Each row of a before or after table is a point. One or more steps were done to the points. Then noise was added and the rows were shuffled. The steps act on columns, c1 being the first. What was done? A step turns or swaps two columns, mirrors them in a line or flattens them onto one, adds a multiple of one to another, or multiplies or shifts one. Angles are multiples of 10 degrees, from the lower column toward the higher: turns from -170 to 170, lines from 10 to 170 but not 90. Use the fewest steps. Two steps may share a column if one is a turn and the other turns, adds or multiplies; they go together, in the order done. Otherwise the lowest column goes first.

Before, 12 rows:
[[-0.34  0.02 -0.17]
 [-0.21  0.07 -0.18]
 [-0.29 -0.31 -0.14]
 [-0.14 -0.19 -0.24]
 [ 0.16  0.31  0.33]
 [ 0.11  0.14  0.23]
 [ 0.30  0.25  0.74]
 [-0.54 -0.02 -0.10]
 [ 0.06  0.16  0.13]
 [-0.28  0.14  0.10]
 [-0.06  0.25  0.02]
 [ 0.24  0.22  0.57]]
After:
[[-0.55  0.03  0.11]
 [ 0.17 -0.37 -0.26]
 [-0.14  0.22  0.20]
 [-0.33  0.02  0.16]
 [ 0.06 -0.19 -0.09]
 [ 0.29 -0.37 -0.69]
 [-0.21 -0.04  0.18]
 [-0.29  0.34  0.09]
 [ 0.23 -0.31 -0.52]
 [-0.30 -0.16 -0.06]
 [ 0.12 -0.17 -0.20]
 [-0.06 -0.25  0.01]]
Steps: turn c2 and c3 by 170 degrees

Before, 10 rows:
[[ 0.05 -0.17  0.31  0.02]
 [-0.21 -0.18  0.14  0.58]
 [-0.07 -0.71 -0.08 -0.15]
 [ 0.31  0.01 -0.18 -0.28]
 [ 0.57 -0.02  0.28  0.30]
 [-0.17 -0.55 -0.19  0.51]
 [-0.29  0.07 -0.32 -0.05]
 [ 0.06 -0.32  0.09 -0.11]
 [-0.20  0.09 -0.26  0.36]
 [ 0.45  0.12  0.05 -0.24]]
After, 10 rows:
[[ 0.27 -0.12 -0.31 -0.06]
 [-0.31  0.06 -0.22 -0.03]
 [-0.02  0.18  0.31  0.05]
 [-0.55  0.11  0.32  0.06]
 [-0.47 -0.04  0.01  0.00]
 [ 0.19  0.68 -0.10 -0.01]
 [-0.01  0.33  0.08  0.00]
 [ 0.18 -0.11 -0.19 -0.04]
 [ 0.24  0.13  0.24  0.04]
 [ 0.25  0.53 -0.09 -0.01]]
Steps: turn c1 and c2 by 170 degrees; flatten c3 and c4 onto the line at 10 degrees

Before, 9 rows:
[[-0.22 -0.06  0.10  0.21 -0.07  0.44]
 [ 0.07  0.49  0.14  0.00 -0.03  0.11]
 [ 0.14 -0.06  0.07 -0.02  0.14  0.36]
 [ 0.02 -0.11  0.41 -0.07 -0.07 -0.04]
 [ 0.08  0.14 -0.24  0.22 -0.54  0.11]
 [ 0.04  0.15  0.38 -0.35  0.29  0.31]
 [-0.11 -0.48  0.11 -0.37 -0.13  0.48]
 [ 0.01 -0.04  0.09 -0.01  0.23 -0.19]
 [-0.67  0.55 -0.43  0.41 -0.17  0.14]]
After (9 x 6):
[[-0.66  0.57 -0.03  0.43 -0.16  0.45]
 [ 0.08  0.51  0.16  0.01 -0.02 -0.06]
 [-0.22 -0.09  0.45  0.21 -0.07  0.06]
 [-0.01 -0.12  0.09 -0.07 -0.06 -0.39]
 [ 0.05  0.16  0.42 -0.37  0.32 -0.23]
 [ 0.00 -0.04 -0.16  0.02  0.18 -0.14]
 [ 0.13 -0.04  0.34  0.00  0.11  0.05]
 [-0.09 -0.47  0.49 -0.37 -0.12  0.05]
 [ 0.07  0.16  0.04  0.20 -0.57  0.24]]
Steps: turn c3 and c6 by -70 degrees

Before (10 x 9):
[[-0.09  0.35 -0.24  0.08  0.05  0.15 -0.49 -0.26 -0.28]
 [ 0.31 -0.27  0.04  0.03 -0.35  0.08 -0.49  0.64  0.03]
 [-0.08 -0.45  0.42 -0.06 -0.07  0.01 -0.52  0.25 -0.33]
 [ 0.57 -0.17  0.31 -0.26 -0.23  0.03 -0.24 -0.28  0.23]
 [-0.28 -0.31  0.12  0.29  0.17  0.14  0.21  0.10  0.04]
 [-0.08  0.47  0.00 -0.22  0.18  0.05  0.12 -0.22 -0.27]
 [ 0.40  0.33  0.24 -0.03 -0.17  0.42 -0.16 -0.24  0.02]
 [ 0.21  0.23  0.47  0.03 -0.27 -0.08  0.05 -0.21  0.17]
 [ 0.21  0.36 -0.42  0.34 -0.21  0.12 -0.05  0.20 -0.58]
 [-0.20 -0.02 -0.15 -0.15 -0.29  0.26  0.14 -0.17 -0.03]]
After, 10 rows:
[[ 0.56 -0.18  0.33  0.38  0.11  0.03 -0.25  0.32  0.02]
 [ 0.39  0.34  0.27  0.02  0.08  0.40 -0.17  0.28  0.02]
 [-0.06 -0.47  0.41 -0.19  0.13  0.01 -0.52 -0.19 -0.29]
 [ 0.32 -0.28  0.03 -0.03  0.54  0.03 -0.50 -0.49  0.03]
 [ 0.22  0.22  0.48  0.11  0.19 -0.08  0.03  0.28  0.16]
 [-0.21  0.01 -0.16  0.08  0.22  0.27  0.14  0.27 -0.10]
 [ 0.19  0.38 -0.42 -0.63  0.27  0.12 -0.04 -0.12 -0.22]
 [-0.08  0.37 -0.23 -0.23 -0.14  0.14 -0.45  0.23 -0.16]
 [-0.09  0.47  0.02 -0.01 -0.23  0.02  0.11  0.15 -0.36]
 [-0.31 -0.30  0.08 -0.20 -0.12  0.14  0.20 -0.12  0.21]]
Steps: mirror c4 and c9 in the line at 70 degrees; turn c5 and c8 by -160 degrees

Before:
[[-0.44  0.35 -0.24 -0.12  0.11 -0.06 -0.22 -0.53  0.22 -0.03 -0.49]
 [-0.28  0.42 -0.05  0.03  0.10 -0.30  0.28  0.20 -0.33  0.10  0.24]
 [-0.28 -0.23  0.15 -0.25 -0.34  0.14 -0.16  0.07  0.01  0.45  0.18]
 [ 0.22  0.47 -0.48 -0.10  0.20 -0.37  0.13 -0.62 -0.21  0.13 -0.04]
 [-0.23  0.06 -0.64 -0.09  0.00 -0.45 -0.22  0.37 -0.14 -0.05 -0.04]
 [ 0.39 -0.21 -0.20 -0.02  0.36 -0.07  0.05 -0.24  0.34  0.28 -0.28]
 [-0.24  0.31  0.11  0.01  0.31  0.02 -0.20 -0.09 -0.35 -0.27  0.15]
 [-0.28 -0.52  0.07  0.26  0.13 -0.11 -0.05 -0.24 -0.23 -0.22  0.20]
 [ 0.32  0.49  0.17 -0.22  0.16  0.08  0.26 -0.35 -0.30  0.41 -0.61]
 [-0.01 -0.06 -0.24 -0.03  0.21  0.11  0.15 -0.20  0.01 -0.41 -0.12]
 [-0.03 -0.18 -0.16  0.42 -0.23  0.46 -0.11  0.04  0.12  0.22 -0.02]]
After (11 x 11):
[[-0.07  0.31  0.03  0.06  0.40  0.12 -0.36 -0.07 -0.19 -0.28  0.14]
 [ 0.28  0.43 -0.37 -0.08  0.07 -0.46 -0.21 -0.61  0.12  0.14 -0.07]
 [-0.20  0.43 -0.29  0.03  0.23 -0.02 -0.35  0.22  0.26  0.10  0.21]
 [ 0.09 -0.07  0.09 -0.01  0.16 -0.25 -0.02 -0.22  0.13 -0.41 -0.12]
 [ 0.35  0.48  0.06 -0.23 -0.02  0.15 -0.30 -0.40  0.28  0.42 -0.60]
 [-0.23  0.08 -0.44 -0.09  0.08 -0.62 -0.14  0.37 -0.18 -0.03 -0.04]
 [ 0.52 -0.24 -0.04 -0.04  0.10 -0.22  0.36 -0.22  0.04  0.25 -0.29]
 [-0.41 -0.23  0.11 -0.27 -0.12  0.14  0.02  0.09 -0.13  0.45  0.17]
 [-0.32  0.37 -0.04 -0.14  0.34 -0.24  0.25 -0.56 -0.22 -0.03 -0.54]
 [-0.19 -0.50 -0.11  0.26  0.25  0.06 -0.22 -0.25 -0.04 -0.23  0.22]
 [-0.14 -0.18  0.49  0.40 -0.19 -0.16  0.13  0.03 -0.10  0.22 -0.02]]
Steps: turn c1 and c5 by -30 degrees; swap c3 and c6; swap c7 and c9

Before (9 x 12):
[[ 0.14  0.32  0.06 -0.25  0.23  0.28  0.39 -0.41  0.06  0.27 -0.16  0.00]
 [-0.06 -0.41  0.36  0.23 -0.37 -0.17 -0.15 -0.58 -0.25  0.00  0.31  0.03]
 [ 0.08  0.10 -0.07 -0.23 -0.02 -0.36  0.52 -0.11  0.07  0.03  0.05  0.12]
 [ 0.06 -0.07  0.42 -0.17  0.37 -0.25 -0.21  0.05  0.11  0.55  0.19 -0.24]
 [-0.01 -0.13 -0.26  0.43 -0.41 -0.01 -0.29 -0.40 -0.32  0.52 -0.37  0.16]
 [-0.26  0.26  0.03 -0.10 -0.03  0.24 -0.28 -0.11 -0.17  0.26  0.21 -0.26]
 [-0.28 -0.18  0.08  0.16  0.09 -0.06  0.40 -0.16  0.15 -0.11 -0.47 -0.05]
 [ 0.51  0.26  0.12  0.28 -0.30 -0.18 -0.30 -0.48 -0.57  0.20 -0.30  0.25]
 [ 0.05 -0.18  0.06 -0.38  0.23  0.04  0.37  0.03  0.11  0.15 -0.20 -0.43]]
After, 9 rows:
[[ 0.12 -0.38  0.39  0.23 -0.38 -0.18 -0.17  0.62 -0.23 -0.24  0.10  0.04]
 [ 0.80  0.26  0.15  0.29 -0.30 -0.14 -0.28  0.04  0.01 -0.41  0.47  0.22]
 [ 0.26 -0.14 -0.26  0.45 -0.41  0.01 -0.27 -0.03 -0.26 -0.22  0.74  0.16]
 [-0.04 -0.17  0.02 -0.38  0.17  0.00  0.38 -0.15  0.13  0.00  0.20 -0.45]
 [ 0.02  0.32  0.05 -0.25  0.23  0.27  0.40  0.11  0.15 -0.20  0.43  0.03]
 [-0.32 -0.16  0.05  0.18  0.06 -0.09  0.39 -0.25 -0.14 -0.43  0.11 -0.05]
 [-0.06  0.27  0.04 -0.08 -0.05  0.22 -0.31  0.21 -0.30  0.20  0.17 -0.26]
 [-0.05 -0.07  0.42 -0.16  0.33 -0.28 -0.21  0.09  0.10  0.40  0.41 -0.22]
 [-0.01  0.13 -0.08 -0.25  0.01 -0.36  0.49  0.12  0.11 -0.02  0.02  0.14]]
Steps: turn c1 and c9 by 50 degrees; turn c8 and c11 by -130 degrees; turn c10 and c11 by 60 degrees
